Rows are points. A path goes straight from each point to the next, and from the last back to the first. The post is the endless flat space through its rows: a point in 2 columns, a line in 3, a plane in 4, and so on, so that a path can go around it. Count how often the path circles the post. Going back the other way cancels.

Post:
[[  7 -12]]
Path, 22 rows:
[[ 19  20]
 [-16  13]
 [-39 -19]
 [ -4 -29]
 [ 36 -53]
 [ 38  -3]
 [ 13  13]
 [-21  13]
 [-14 -15]
 [ -6 -44]
 [ 27 -53]
 [ 24 -12]
 [ 26  34]
 [-10   9]
 [-27  -5]
 [ -7 -34]
 [ 11 -31]
 [ 47 -24]
 [  7 -44]
 [-27 -43]
 [-38   8]
 [ -5   7]]
Times around: 2

Post:
[[  6   3  24]
 [ 11  39 -24]]
Path, 24 rows:
[[-16  21  12]
 [  3  -3 -14]
 [ 21  -8  13]
 [ 28  -3  40]
 [ 21  62  -1]
 [-20  45   2]
 [-22  17  -1]
 [ 12  27 -40]
 [ 21  28 -25]
 [ 30   9 -13]
 [ -1 -12 -12]
 [ -3  -8  15]
 [ 20  29 -29]
 [ 28  40 -24]
 [  7  30  29]
 [ -5  31  12]
 [-15   9   8]
 [ 14  44 -58]
 [ 38  16 -18]
 [ 41  16  28]
 [ -1  70  -6]
 [  5  30  16]
 [ 21  50   0]
 [ -7  68   2]]
Times around: 3

Post, 5 rows:
[[  1  10  32  38  -6   3]
 [ 15  -4 -50   3  -8 -15]
 [-20  12 -31 -21  17  42]
 [ -1  42  25   2  18  -8]
 [-61 -13  31  25 -38  20]]
Path:
[[-10   3  20  18  16  17]
 [-25  -7 -16 -32  -2 -17]
 [-15  26   9 -39 -10  45]
 [ 17 -16   8  10  -2  41]
 [ 18 -28  23  57 -15 -32]
 [-16 -18 -18  19  -4  10]
 [  7 -47  -2  25 -12  46]
 [ -1  34  19  -3 -13 -38]
 [-13  55 -12 -37  -7  62]
 [-40  44   5  24 -20 -12]
 [-45  37  24  19  12   2]
 [-35   2  -1  -6  12 -18]
 [-39  -5  43  52  14   6]
 [  5  16 -64  15   9  -2]
 [-11  53 -48   0  29 -10]
 [-51  11  17  20  11 -16]
 [ 22 -27 -25  17  21 -19]
 [ -4  11  18 -16  16  34]
 [ -2   4  10  20 -14  28]
 [-39  26 -23   9 -44  27]
 [ -4  20  13  62  -5  27]
 [-24  21  -1   7  46  11]
 [-15  20   4  16  16  26]
 [-31  22  -4  42 -45  -4]
 [-14   6  11   6 -55  43]
 [-36  35  43  27 -24  57]
 [-29  31 -22   3 -16  -5]
 [-11  25 -33  -2  26   9]]
Times around: 2

Post (7 x 8):
[[-16   7  16 -37  18  -9   2  -5]
 [ 12  -4  28 -20   8 -31  49  -8]
 [ 26 -30 -14  16   2  65  16 -38]
 [-14 -63 -38  12  14  31  39 -25]
 [ 23  23 -10 -23 -16   4   5  -8]
 [ 10  29  19   9 -13  -6  -6   3]
 [-41 -47  27 -27 -31  -4  -4  37]]
Path, 30 rows:
[[ 18 -56   0  12  -9  23   2   0]
 [  2   4 -26  -3  38  -2  18 -46]
 [ 11 -14 -33 -40 -22   8  37 -41]
 [  1  25  13 -36  -6  11  56 -17]
 [ 18  23  23  -8  -5 -18  26  19]
 [ 32 -85  43  32 -14  22  25  20]
 [ -2 -38  41 -35   9 -23   0  -7]
 [ 50   7  13 -19 -12   9   9 -35]
 [-36 -25  16 -22 -19 -22  17 -12]
 [  8  27  10 -12  30  35  28 -33]
 [ 10 -18  24  31  17  14  33  17]
 [  9  13   9 -31 -12  -2 -19  20]
 [ 58   3 -27 -13 -49  -6  30  -7]
 [ 12  12   4  12   3  23  -4 -58]
 [-24 -62  -1  -6   5 -34  62 -17]
 [ -5  32  15   5  -7 -21  14  -2]
 [ -1 -29   9 -11   2  37  60  -4]
 [  8 -18 -22 -15  15  -2  33  23]
 [ 21  11  -5  -6   2  16 -54  -5]
 [ 16 -31  -6  -2   1  15  27 -30]
 [ -4   7 -33 -66 -47   6 -11   4]
 [-18  42  -4 -41   3   6  22  -7]
 [ -4  62  23  -8 -11   4   8  -4]
 [-20 -44  25 -29  14  17  31  27]
 [ 28 -16  37  18 -20   7  16  14]
 [ 57 -62  32  53 -22 -10  42 -22]
 [ 18   6 -34 -10   2  39  16 -59]
 [-57  -6  29  23 -26 -24   1  28]
 [-21   2  -2 -59  -2   1   9  16]
 [ 57  16  -2  13 -15  39  12  22]]
Times around: 5

Post (8 x 9):
[[-22 -30 -63 -18 -12  26  39 -11  83]
 [ -4  36  31  44   7  -2  -9  11  -1]
 [ 20 -32 -46   5 -45  77  61 -62  25]
 [-11  26  15   4  55 -17  15   1  15]
 [ -4   8  17   8  32  19 -32  -7  10]
 [ -4  17  39  -8   9 -23 -18 -12   3]
 [-15  -3   4  26  38 -36 -20 -12   4]
 [ -8 -29 -73 -30 -33  39  44 -17  -1]]
Path:
[[ 29   6 -45   6   1 -40  29 -32 -10]
 [ -8  27 -48 -37 -29   8  28 -39  -2]
 [-19  35  16  40   3  26  22 -31 -15]
 [-20  -8   8 -12  23  47  28 -18  48]
 [ -3 -33  -1 -12   8   8 -19 -21 -16]
 [ 15 -14  31  -6   6  -3 -20 -11  30]
 [  2  20 -61 -29  39  26   0   6 -19]
 [ -2  22  -5  -5   7  12  33 -35  25]
 [-25  13 -12 -23 -13   8  14  -3 -21]
 [-22 -15  -4  45  14  46  41   9  49]
 [  2  11   5   4  -7   8   7  12 -12]
 [ 19  -9 -61   8  59   3  16  -8  25]
 [ -2   0 -38  13   9  19 -31 -23  23]
 [-15   2 -25  16  -8  -3  15 -28  27]
 [-47 -30  16  28   0 -15 -28 -19  32]
 [  2  -7   0  34  -2  52  27 -39   0]
 [  5 -14  15 -19  25  25  29 -15 -13]
 [ -4  20  -6 -41  40 -13  26  25  -9]]
Times around: 3

Post, 11 rows:
[[ 15  -4  58   3 -25  41   8 -19  -4 -11 -22 -28]
 [  6  -1 -66   5   5 -43 -27  13  12  20 -22  27]
 [-25  31 -59  12  50   8   3  15   3  13  -7 -21]
 [-13  10   9 -32 -38   3  -5 -24   9 -49 -18   7]
 [ 25 -24   6 -10 -11  -9  52  76  -8  -5  18  -8]
 [-34  33 -48  22  18 -28 -73  11  -5  -1   6  21]
 [ -1   7 -17  17  33 -17  -1  -1 -42  -7 -24 -52]
 [ 20  11 -22   5  11  34   6  -7 -57   3  -8 -12]
 [ -9  34  20 -45   8 -31 -36 -13   3 -13 -15  32]
 [ 17 -21  55   3 -24  -4  53 -13 -14 -24  13  20]
 [ 34  -1  29   3  -2   7  26  13   1 -51 -17  13]]
Path:
[[ 22 -15 -11 -14 -42  -6  -5   1   9 -17   0  19]
 [ 20  -1  32 -19 -20 -30 -20   2   0  -8 -10 -13]
 [ 54  -1  19  44 -35 -12 -27  16 -18  34 -30 -23]
 [-20  39  -4  14 -26  34  -7   8 -47  -5  15  35]
 [ -6 -36 -14  14   3 -51 -27  39  -9   9 -51 -17]
 [-11   0   8 -41  22  22  -3  37   7 -25 -41  -7]
 [-38   6  23   3 -49  -3 -23   4  33 -65 -18  10]
 [-16  53  -8 -22   2   1  30  32  27 -38 -14   7]
 [ 45  32 -45 -53  18 -13  52  -7  18  -2 -33 -10]]
Times around: 0

Post (13 x 14):
[[-13  -7   4  -2 -15 -32  20  19   1  -5  11  26   7  -4]
 [  4  -8 -52 -12 -69  -4   7   5 -20  45  41 -12   1 -20]
 [-22  -2  10  -8 -25 -10  37 -31  -5 -31   7  21   4  -7]
 [-36  33  32 -10 -10   1 -10  19 -25 -24   9  28   3   4]
 [-23 -38 -38 -36 -67  -6 -15 -14  19  37  41 -39  14  -9]
 [ 10 -36 -16   2  63  16   7  10 -23  -7 -31 -34   7   5]
 [-16  -6  19  15  38 -13   4   0 -13   5 -17 -24  -8 -31]
 [-15   1 -40 -32 -51  -5  17   1 -10  62  27 -16  -7  20]
 [  9  32 -11  -2  47 -25 -19 -15  -1  11 -24 -27  22   2]
 [ 18   4  47  18  26   9   5 -10  13 -14  -7 -32   0  -1]
 [-36   1   2  39 -13 -20   0   1 -20 -15 -10  18  -1  10]
 [  6 -12   0  16  41  11  -3  -9   1  24  -6  24   0  -6]
 [ 28 -10  21 -17  19  22   4  13   1  11 -53 -18   4 -15]]
Path:
[[ 18 -36 -16   5 -16 -31  25  12   6 -51 -51  10   0 -28]
 [ 28  63  38 -11  31   4 -42  29  10 -18 -30 -16  21 -33]
 [  8  39  39 -65   9 -61  28   1  31  -3   8 -63  -9 -24]
 [  1 -45  11 -11  70 -25  -2 -13  -9   6   6 -35 -11 -25]
 [-29  51  24  12 -36  -4 -18   5 -35 -17  23 -64 -17  68]
 [-35 -44 -16  -9 -15 -11  39 -28 -24   1  55 -17 -33  32]
 [ -5 -24  20 -44  17  15 -14 -69  27 -38  46 -43  35 -25]
 [-26  13 -13   8 -30 -13  30 -32 -33 -11  36 -17  11 -22]
 [-25 -28 -23 -50 -21   0  38  19  -1  15  10 -30   6  23]
 [-31  24 -32  73 -14 -40  17   4 -16   7  38 -15   5 -12]
 [-29  58   4 -35 -12  -1 -65  11  11 -21  -1 -26  24  17]
 [-32 -15  20 -17 -10   6 -12   1   3 -37 -34  10  10  31]
 [ -4  10 -40   2   4 -26 -18 -21 -23  48  13 -19 -12  43]
 [  2 -22  -1   1 -20   5 -21   9 -11 -15  -9 -25 -22 -71]
 [-23  21 -66  -4  28 -43  24 -26 -29 -42 -36  13  17 -41]
 [-11   1 -37  -7 -30  -2  14  -5   1  25 -33  25  18  -7]
 [ -9 -36  -1  38 -35 -12  10  -4  -3  -4  32  27  22 -14]
 [-18 -15  64  21 -24 -25  33 -61  22 -43  31 -30   6 -12]
 [  0 -42 -19   6  56  29 -10  13 -37 -37  46 -16  44  -4]
 [-10 -29  39  -9  23 -19 -11  35   4 -26 -26 -20  17  -4]
 [ 24   8 -28 -11   0 -35  11 -28  -8  58  48  28 -13  -5]
 [ -9  -2 -73 -20   6  23  -7  14 -53  33  17  19  -2  17]
 [-12  26 -29 -15 -30 -12   5  24  -4   5  17 -43   8  40]
 [  7   0 -37 -12   7   8  36  12 -30  26 -12  -8   5 -15]
 [-63 -47  -7 -10   4  -1   4  18 -44   2 -22 -35  -2  -7]
 [  2 -40  41  21   0   4   4 -30   1 -43 -33  18   6 -29]
 [-19 -29 -19 -13 -32  11   7  29 -32  27  23  50 -17 -29]
 [  9  19  27 -24 -23 -19   8 -23   3  -1  38  26  16  11]
 [-37  29  45  20 -41   5  32 -61  -8 -31  56   4  -2   0]
 [  5  43  49  -7  28 -27  19 -39  21 -28   3 -48  39 -19]
 [ 42   8  18  -6 -28  15  18 -20  15  66  41   1 -13 -37]
 [-12  -1  31  -1   2  -5 -10  12  -9  43  -3 -25 -23  -5]]
Times around: 1

Post, 17 rows:
[[ 13   1 -22  14 -12  48 -29 -21 -11  43 -49 -26  13   6  34  20 -26 -10]
 [ -6 -14   4  16   9 -25  43  23  29 -21  23  -4  29 -33 -36 -42  24  -4]
 [  9  26 -16  27  -7  43 -56 -12 -10  14 -10 -28  33  35  13  21 -16  26]
 [ -6  20  29 -24  49  25 -10  -3  12  18  11   1   2  17  40  41 -17  13]
 [-24   1 -14  28  31 -37  16 -20 -11  -9 -14  15 -14  -4 -43 -53  10  22]
 [  4  36  18 -15  -7  -7  16  40  -2  28   5   9  17  18   7  13  -4   7]
 [-26   2 -21  11 -27 -37 -20  -1  23  -5 -19 -27 -13 -37 -46 -35  12   3]
 [ -3   9 -33  21   4  13 -35   1 -14  -1 -25 -32  20  -4  22   7 -56  10]
 [  4  18  19 -15  25 -34  72  14  23 -51  -8  -4  -8   5  -5  -4  27  -9]
 [-22  59  22  -7  13  75  -2 -16  22  21   3  34  17  24  43  16 -43  10]
 [ -5  -9 -12  22   8 -19 -27   8 -22 -20   6  17  -9   1   9 -24   8  -7]
 [ -7  17 -10 -47  28  46  -9 -18   8  11  -3   8   3  42  -2  23 -26 -11]
 [-16  15  30  13   6  45 -37   6 -31  19 -22 -37   9  35   9  25 -39 -34]
 [ -4   7 -14  32  -7 -29 -19 -43   3  -5  10  -6  16  14  -7  -1 -30 -13]
 [  5 -25 -11  17 -29  26 -25 -12 -18   1  -3 -38 -11  14   0  -1 -35  32]
 [ 34  43  46 -32  34  42   5  10  27  18   0  17  19   7  27 -32 -16  -4]
 [ 21  16  29 -18  -4  36   2  13  23  -8 -36  35  19  -4  -8  34 -19   6]]
Path (29 x 18):
[[-23  23  -9   2 -36  87 -36  23  23  38   3 -28  10  -8 -16 -44 -78  65]
 [ -8 -28  -2 -34 -29  13  37   9  30  37 -38 -12  30 -18 -41 -28   3 -33]
 [-36  20   2  45 -24   6   0  13   2 -24 -41  26  47 -19 -51  23  20  37]
 [  9  39   0  17   9  -1  27 -54  31 -38  45   0  -1  12  65   3 -50  42]
 [  1  10 -45  45 -14 -11 -34  22 -32 -18   3  -8  -9  18 -14  33  21  60]
 [ -7  -4 -12  14  15 -37   6  -7  12   0  33   5 -34   8  23 -10 -20  49]
 [-18  37  31  12   9  52 -10  22  17  76  32  12 -26  15 -27 -82  -9  34]
 [ 11  18  -1  34 -18  26 -26  24 -13  13 -35 -18  25 -33   4  22 -27   8]
 [ 41  -5  26 -31 -10  18 -12 -10  43  47  31 -17  26 -35  16 -24  18  18]
 [  5  67  36  10 -48  52 -22  25  20  26 -22 -21  55 -18  -4   6 -34  -2]
 [-24  26  41   2 -17  45  -2  29  -1  14  19 -46  13   0  19   7 -28   6]
 [ 24  15 -16  -1 -20 -16 -13  18   9   3 -38  -8  40 -21  32  14   7 -10]
 [-13  23  14  32  13 -34  34  22 -64 -24 -77  -9  26  32  -3  33  -5  17]
 [ 26  -2 -30  -6 -21 -26 -23  -2  -1 -11 -20  17  31 -23 -21  -1 -41  -1]
 [ 20  -2  13  16  31  34 -14  16 -18 -11 -15  12   0   1  38  15  14 -74]
 [ -5  -1 -13 -32  13  34 -16  -4  31  -3   6  43 -23 -23 -11 -41  -9   3]
 [-19  32  44  39  31 -53  32   7 -49  12  34 -32  12  59 -21  -1  -4 -10]
 [ -2 -45  30   0 -11  31 -39 -54 -16  10 -20   0   9   7 -19  38  16 -41]
 [-31   6   6 -27 -40 -19   8  -8  24  26  -2  30  -1   8 -26  14  14  11]
 [-19  26  -5  40 -25  28  10   8  34  47  11  -4  68  18 -30 -43  19  45]
 [ 12 -20 -15  32 -60  -1 -21  47  -1  29  11   9   9 -18  10   2 -12  24]
 [-20  20 -35 -39 -47  -4 -17 -12  26  23 -47 -25 -11  -4 -52  46 -18 -41]
 [ 20  33  46  -3   5   4 -26 -13 -18  34  40 -14   0  21   6  -2  -6  24]
 [ 18   5   9 -34  24  28 -11 -14  28   9  14  -9 -27 -16  37   7 -32 -30]
 [  8  -3 -17 -10  11 -15  12 -15  21  29  18  -2  -8   9 -63 -86  11   5]
 [  3 -28  13  15  17 -28  26 -36  48 -45  13   6   2  13  -3  28  -4  92]
 [  8 -71 -45 -40  18   2  22  -9   5  26 -10   9   0   6  14   4  -6  34]
 [  2 -13  -9 -27  61 -51 -41  17  -4  -3  16 -35 -24  29   6  11 -31 -24]
 [ 36  28 -35  16 -16 -19  -3  26  15 -21  -2  15  12 -12  -7 -35  -4  10]]
Times around: 0
